Each row of a before or after table is a point. One or more steps were done to the points. Then noise was added and the rows were shuffled. The steps act on columns, c1 being the first. Name the steps. A step turns or swaps two columns, mirrors them in a line or flattens them onto one, adds a multiple of one to another, or multiplies or shifts one. Angles are multiples of 10 degrees, from the lower column toward the higher: turns from -170 to 170, lines from 10 to 170 but not 90. Use the fewest steps. Two steps may share a column if one is a turn and the other turns, adds or multiplies; they go together, in the order done. Otherwise the lowest column goes first.

Before (12 x 2)
[-0.043 0.051]
[0.004 0.042]
[0.044 0.002]
[-0.018 -0.001]
[-0.016 0.045]
[0.026 0.004]
[-0.046 0.011]
[-0.024 -0.040]
[-0.017 -0.004]
[-0.044 -0.008]
[-0.008 0.015]
[0.058 -0.003]
After (12 x 2)
[-0.052 0.000]
[-0.034 -0.002]
[-0.019 0.003]
[-0.058 -0.002]
[-0.028 0.001]
[-0.005 0.001]
[-0.057 0.003]
[0.048 0.004]
[-0.026 0.000]
[-0.027 -0.002]
[0.035 0.001]
[0.017 0.000]
Steps: shift c1 by -0.010; multiply c2 by 0

Before (10 x 6)
[-0.013 0.022 0.026 -0.001 -0.014 0.019]
[0.021 0.006 -0.018 0.007 0.041 -0.020]
[-0.042 -0.015 0.022 -0.031 0.008 0.036]
[-0.014 -0.003 0.023 -0.074 -0.027 0.044]
[-0.006 0.022 -0.027 0.021 0.021 -0.016]
[-0.017 0.023 -0.039 0.002 0.019 -0.021]
[-0.005 0.017 0.000 0.006 -0.003 -0.046]
[-0.001 -0.003 0.001 -0.024 -0.039 0.041]
[-0.064 -0.048 0.036 -0.014 0.000 0.017]
[-0.027 -0.053 0.015 -0.011 -0.011 -0.014]
After (10 x 6)
[-0.046 0.027 -0.006 0.009 0.009 0.024]
[-0.055 0.019 0.000 -0.018 -0.013 -0.045]
[-0.022 -0.014 -0.029 0.006 -0.028 0.031]
[0.013 0.006 0.012 -0.038 -0.021 -0.024]
[-0.007 -0.003 -0.034 0.069 -0.032 0.035]
[-0.043 0.025 0.006 -0.027 0.002 -0.027]
[0.008 -0.048 0.000 0.009 -0.012 0.043]
[0.056 -0.050 0.019 0.011 -0.001 0.011]
[-0.027 0.023 0.045 0.000 0.007 -0.014]
[0.006 -0.004 -0.040 0.049 0.008 0.013]
Steps: add -1.5 times c2 to c1; turn c3 and c6 by 70 degrees; turn c4 and c5 by 130 degrees
